Each row of a before or after table is a point. The points were changed in one or more steps. Then noise was added and the rows were shuffled. The steps act on how far a point lies along the listed directions, d1 being the first. Name the steps. A step turns or swaps two directions, mirrors them in a line or flattens them onto one, adds a multiple of one to another, or multiplies one. Angles are multiples of 10 degrees, from the lower direction toward the higher: turns from -170 to 170, lines from 10 to 170 but not 90. Use the fewest steps. Two steps may share a direction if one is a turn and the other turns, adds or multiplies; they go together, in the order done. Otherwise the lowest direction goes first.

Directions:
(1): [ 0.03 -0.23  0.56]
(2): [-0.57 -0.21 -0.05]
(3): [-0.21  0.52  0.22]
Before:
[[-0.09  0.58  0.12]
 [-0.26 -0.15  0.26]
 [ 0.24 -0.52  0.35]
 [-0.05  0.25  0.07]
 [ 0.10  0.69 -0.25]
 [-0.66  0.46  0.35]
 [-0.36 -0.34  0.42]
 [ 0.19  0.25  0.57]]
After, 8 rows:
[[-0.42  0.67 -0.14]
 [-0.20  0.54  0.13]
 [-0.10  0.20  0.04]
 [ 0.22 -0.33 -0.54]
 [ 0.03  0.46 -0.41]
 [-0.12 -0.05 -0.50]
 [-0.12  0.04 -0.28]
 [-0.08  0.44  0.53]]
Steps: mirror d1 and d3 in the line at 100 degrees; multiply d2 by 0.4

Directions:
(1): [ 0.36 -0.35 -0.32 -0.54 -0.26 -0.13]
(2): [ 0.18  0.59 -0.28 -0.01  0.08 -0.51]
(3): [-0.39 -0.10  0.44 -0.24 -0.19 -0.53]
(4): [ 0.30  0.35  0.49 -0.43  0.13  0.27]
Before (9 x 6):
[[-0.08  0.11  0.05  0.06  0.30  0.01]
 [-0.03  0.33 -0.54  0.04  0.21 -0.10]
 [-0.22 -0.10 -0.23  0.48  0.22  0.43]
 [ 0.15  0.04 -0.21 -0.15 -0.32  0.07]
 [-0.08  0.42  0.42  0.69  0.00  0.41]
 [-0.57  0.70  0.95  0.39  0.26 -0.35]
 [ 0.77 -0.02 -0.44 -0.39 -0.12  0.18]
 [-0.15 -0.19 -0.56  0.29  0.06  0.09]
 [-0.13  0.73  0.09  0.24  0.21 -0.21]]
After, 9 rows:
[[ 0.82  0.37 -0.35 -0.39  0.04 -0.04]
 [-0.02 -0.17 -0.58  0.24  0.11  0.22]
 [-0.31  0.54  0.29  0.36  0.26 -0.01]
 [-0.08 -0.29 -0.21  0.34  0.19  0.61]
 [ 0.20  0.15 -0.19 -0.15 -0.27 -0.03]
 [-0.79  0.15  1.03  0.50  0.15 -0.12]
 [-0.07  0.48 -0.36  0.12  0.30  0.07]
 [-0.14  0.02  0.15  0.09  0.29  0.06]
 [-0.12  0.08  0.59  0.51 -0.12  0.61]]
Steps: turn d1 and d2 by 30 degrees; turn d3 and d4 by -20 degrees

Directions:
(1): [ 0.04 -0.29 -0.52  0.49 -0.07  0.31  0.44 -0.09  0.45]
(2): [-0.19 -0.09 -0.21  0.31 -0.42  0.00  0.08  0.55 -0.65]
(3): [ 0.03  0.18 -0.45 -0.73 -0.23 -0.20  0.46  0.14  0.07]
Before:
[[ 0.42 -0.10 -0.90  0.21  0.01  0.49  0.59 -0.24  0.93]
 [-0.08 -0.12  0.02  0.23 -0.16  0.04  0.07  0.33 -0.07]
 [ 0.04 -0.18 -0.08 -0.26 -0.01 -0.08  0.24 -0.24  0.45]
 [-0.18 -0.19 -0.28  0.13  0.01  0.16  0.21 -0.08  0.80]
 [-0.10 -0.12 -0.16  0.27 -0.25 -0.10  0.33  0.26 -0.27]
 [ 0.17  0.07  0.19  0.10  0.21 -0.05 -0.13 -0.45  0.31]
 [ 0.04 -0.03  0.02  0.19 -0.44  0.15  0.00  0.37 -0.46]
 [-0.18 -0.07 -0.46  0.00 -0.35 -0.09  0.50  0.47 -0.60]
 [-0.13  0.23 -0.11 -0.36 -0.04 -0.03  0.43 -0.24  0.20]
 [-0.04  0.04 -0.04  0.02  0.18  0.24  0.20 -0.24  0.42]
 [ 0.17 -0.24  0.94  1.24  0.58  0.32 -0.71 -0.52  0.19]
 [ 0.04  0.27 -0.25 -0.27 -0.07 -0.09  0.24 -0.14  0.33]
 [ 0.03 -0.19  0.24  0.62  0.15  0.34  0.06 -0.18  0.35]
 [ 0.03 -0.13 -0.02  0.06  0.09  0.03 -0.04 -0.25  0.47]]
After (14 x 9):
[[-0.14 -0.33 -0.52  0.33 -0.07  0.28  0.40 -0.09  0.97]
 [ 0.04 -0.21 -0.16 -0.19 -0.02 -0.03  0.29 -0.29  0.49]
 [ 0.07  0.22 -0.31 -0.24 -0.07 -0.08  0.27 -0.20  0.35]
 [-0.07 -0.16 -0.01  0.27 -0.15  0.06  0.05  0.26 -0.03]
 [-0.03 -0.04 -0.10  0.16  0.18  0.33  0.31 -0.29  0.53]
 [-0.11  0.24 -0.16 -0.34 -0.08  0.00  0.48 -0.21  0.25]
 [ 0.13  0.06  0.20  0.10  0.17 -0.02 -0.15 -0.43  0.31]
 [ 0.05 -0.15 -0.13  0.19  0.09  0.07  0.02 -0.26  0.57]
 [ 0.41 -0.33 -1.29  0.56  0.00  0.71  0.96 -0.36  1.34]
 [-0.08 -0.15 -0.22  0.33 -0.26 -0.09  0.43  0.25 -0.22]
 [ 0.15 -0.26  0.90  1.21  0.56  0.34 -0.69 -0.56  0.22]
 [ 0.03 -0.01  0.04  0.21 -0.44  0.13  0.00  0.35 -0.51]
 [ 0.02 -0.26  0.06  0.80  0.16  0.40  0.19 -0.24  0.48]
 [-0.13 -0.08 -0.46  0.07 -0.33 -0.06  0.55  0.46 -0.57]]
Steps: multiply d1 by 1.6

Directions:
(1): [ 0.90  0.23 -0.23  0.16  0.38  0.20  0.08 -0.20  0.44  0.32 -0.03 -0.06]
(2): [ 0.21  0.15  0.38 -0.02 -0.82  0.27 -0.46 -0.16 -0.05  0.43 -0.27  0.00]
(3): [ 0.31  0.65 -0.11  0.22  0.01 -0.30 -0.42  0.42 -0.34 -0.52 -0.20  0.13]
Before:
[[-0.07 -0.16  0.56 -0.04 -1.21  0.19 -0.68 -0.05 -0.22  0.37 -0.38  0.01]
 [-0.24  0.37  0.01 -0.04  0.05 -0.58 -0.35  0.36 -0.42 -0.68 -0.32  0.32]
 [ 0.76  0.76  0.31  0.27 -0.64  0.17 -0.64  0.06  0.05  0.29 -0.37  0.04]
 [ 0.59  0.35  0.04 -0.27 -0.46  0.13 -0.47  0.26 -0.23  0.36 -0.10  0.04]
 [-0.01  0.59  0.62  0.07 -1.13  0.13 -0.93  0.32 -0.76 -0.15 -0.53  0.11]
 [ 0.18 -0.18 -0.12  0.00 -0.09 -0.04 -0.16  0.16 -0.13 -0.13 -0.06 -0.07]
 [ 0.65  0.08 -0.16  0.39  0.50 -0.07  0.12  0.05  0.11 -0.09 -0.05 -0.28]
 [-0.05  0.44  0.17  0.25 -0.77 -0.34 -0.93  0.54 -0.73 -0.38 -0.39  0.15]
 [-0.07 -0.22  0.08 -0.04 -0.29  0.33 -0.24  0.01 -0.16 -0.01  0.02 -0.10]
 [ 0.27 -0.19  0.24 -0.33 -0.37  0.50 -0.20 -0.36  0.30  0.76  0.29 -0.14]
 [ 0.90 -0.01 -0.37  0.08  0.63  0.26  0.37 -0.30  0.52  0.40  0.08 -0.09]
 [ 0.32  0.45  0.03  0.17 -0.54 -0.15 -0.42 -0.02 -0.08 -0.03 -0.03  0.07]
 [ 0.25 -0.47 -0.17  0.05  0.38  0.29  0.22 -0.37  0.66  0.53  0.02 -0.11]
 [ 0.57  0.32 -0.20  0.30  0.71 -0.06 -0.19  0.17  0.23 -0.15  0.02 -0.07]]
After:
[[-0.22  0.38  0.13  0.24 -0.63 -0.43 -0.82  0.60 -0.78 -0.53 -0.33  0.16]
 [-0.18 -0.36  0.10 -0.37  0.01  0.27  0.06 -0.19  0.18  0.37  0.48 -0.11]
 [ 0.16  0.19 -0.11 -0.32 -0.09 -0.10 -0.22  0.44 -0.36  0.00  0.08  0.06]
 [ 0.16 -0.19 -0.13 -0.01 -0.09 -0.03 -0.16  0.19 -0.14 -0.15 -0.05 -0.06]
 [ 0.57  0.33 -0.19  0.30  0.72 -0.07 -0.18  0.18  0.22 -0.15  0.02 -0.07]
 [ 0.02  0.47  0.11 -0.02 -0.18 -0.44 -0.50  0.25 -0.34 -0.45 -0.42  0.30]
 [-0.61 -0.36  0.38 -0.09 -0.76 -0.08 -0.37  0.16 -0.37 -0.09 -0.16  0.04]
 [ 0.62  0.07 -0.17  0.39  0.55 -0.10  0.14  0.07  0.09 -0.12 -0.04 -0.28]
 [ 0.11 -0.51 -0.20  0.04  0.50  0.21  0.30 -0.34  0.62  0.41  0.07 -0.12]
 [-0.48  0.42  0.46  0.03 -0.73 -0.10 -0.67  0.50 -0.88 -0.55 -0.34  0.14]
 [ 0.08  0.48  0.07  0.20 -0.06 -0.20 -0.25  0.31 -0.15 -0.29 -0.10  0.08]
 [-0.17 -0.26  0.06 -0.04 -0.22  0.27 -0.19  0.04 -0.18 -0.09  0.06 -0.10]
 [ 0.03  0.33 -0.07  0.14 -0.30 -0.31 -0.25  0.10 -0.16 -0.28  0.08  0.07]
 [ 0.69 -0.09 -0.45  0.07  0.79  0.16  0.48 -0.22  0.47  0.24  0.16 -0.08]]
Steps: flatten d1 and d2 onto the line at 150 degrees

Directions:
(1): [ 0.18 -0.47  0.33 -0.39  0.35 -0.01  0.18 -0.15 -0.41  0.01  0.15  0.75
 -0.70  0.21  0.35  0.13  0.05 -0.30]
(2): [ 0.11  0.23 -0.16  0.32 -0.37  0.10  0.10 -0.22 -0.12 -0.14 -0.23  0.74
  0.29 -0.50 -0.36 -0.12 -0.21 -0.79]
(3): [-0.12  0.20 -0.24 -0.10  0.01  0.80  0.17 -0.54 -0.26 -0.02 -0.16 -0.13
  0.13  0.36  0.21 -0.49  0.75 -0.12]
Before, 11 rows:
[[ 0.13  0.13 -0.21  0.36 -0.21 -0.18  0.19 -0.28 -0.19 -0.20 -0.33  0.50
   0.25 -0.08 -0.19 -0.27  0.09 -0.77]
 [ 0.12  0.57 -0.26  0.42 -0.48  0.36 -0.04 -0.24  0.15 -0.22 -0.26 -0.08
   0.57 -0.29 -0.53 -0.20  0.07 -0.57]
 [-0.20  0.45 -0.20  0.31 -0.20  0.66 -0.05 -0.38 -0.07  0.08 -0.36  0.37
   0.30 -0.10 -0.38 -0.11  0.32 -0.38]
 [ 0.49 -0.32  0.27 -0.12  0.12 -0.79 -0.31  0.34  0.24 -0.15  0.35  0.41
  -0.39  0.02 -0.01  0.41 -0.65  0.11]
 [ 0.09  0.26 -0.32  0.35  0.03  0.60  0.22 -0.51 -0.43 -0.13 -0.33  0.69
   0.16 -0.43 -0.46 -0.66  0.14 -0.84]
 [-0.22 -0.17  0.10 -0.14  0.24  0.01 -0.20  0.35  0.65  0.00  0.43 -1.07
  -0.21  0.54  0.21  0.21  0.27  1.02]
 [-0.32 -0.04  0.20 -0.08  0.32 -0.08 -0.14  0.46  0.52  0.15 -0.02 -1.19
   0.11  0.29 -0.08  0.07  0.00  0.90]
 [-0.01 -0.08  0.38 -0.07 -0.01 -0.51  0.16  0.33  0.15  0.00  0.39  0.02
  -0.40 -0.07 -0.04  0.29 -0.39 -0.09]
 [-0.22 -0.07  0.27 -0.24  0.15 -0.09 -0.19  0.09  0.40 -0.01  0.05 -0.60
  -0.03  0.35  0.39  0.00  0.12  0.72]
 [ 0.05 -0.23  0.22  0.26 -0.05 -0.20  0.12  0.20  0.07  0.05  0.20  0.31
  -0.11  0.01 -0.16  0.08 -0.22 -0.10]
 [-0.17  0.30 -0.14 -0.02 -0.22  0.72  0.17 -0.82 -0.17 -0.09 -0.32  0.55
   0.22 -0.07  0.08 -0.40  0.13 -0.86]]
After, 11 rows:
[[ 0.03  0.34 -0.30  0.46 -0.57  0.58  0.12 -0.45  0.15 -0.32 -0.16  0.79
   0.39 -0.42 -0.48 -0.24  0.07 -0.98]
 [ 0.00 -0.30  0.14 -0.15  0.41 -0.47  0.03  0.14  0.01  0.04  0.05 -0.51
  -0.31  0.63  0.36  0.03  0.31  0.39]
 [-0.05  0.26  0.03  0.18 -0.37  0.23  0.03 -0.41  0.08 -0.21 -0.32  0.63
   0.34 -0.31 -0.08 -0.24 -0.05 -0.57]
 [ 0.02 -0.54  0.29 -0.43  0.92 -0.08  0.00  0.18 -0.22  0.16  0.32 -0.38
  -0.86  0.46  0.31 -0.08  0.17  0.69]
 [ 0.26  0.35 -0.27  0.40 -0.37 -0.47 -0.42  0.25  0.61 -0.19  0.07 -0.37
   0.54 -0.20 -0.41  0.06 -0.46  0.26]
 [-0.13 -0.48  0.47 -0.66  0.55 -0.04  0.01 -0.13 -0.03  0.15  0.26 -0.06
  -0.74  0.53  0.71  0.23 -0.09  0.29]
 [-0.15 -0.20  0.27 -0.32  0.47  0.35 -0.09 -0.09 -0.12  0.27  0.07  0.01
  -0.56  0.54  0.27  0.24  0.44  0.41]
 [-0.17  0.40  0.07  0.27 -0.33 -0.27  0.10  0.24  0.38 -0.03  0.17 -0.41
   0.25 -0.26 -0.33  0.02 -0.28 -0.07]
 [ 0.06 -0.07  0.14 -0.35  0.32  0.48  0.02 -0.22 -0.05  0.02  0.10 -0.59
  -0.36  0.72  0.33 -0.09  0.65  0.27]
 [-0.16  0.39 -0.17  0.35 -0.24  0.70  0.23 -0.44 -0.07 -0.11 -0.53  0.42
   0.54 -0.32 -0.52 -0.47  0.15 -0.81]
 [-0.07 -0.06  0.08  0.36 -0.11 -0.14  0.00  0.26  0.26  0.07  0.16 -0.22
   0.13  0.07 -0.22 -0.03 -0.09  0.21]]
Steps: turn d1 and d3 by -80 degrees; multiply d2 by -1
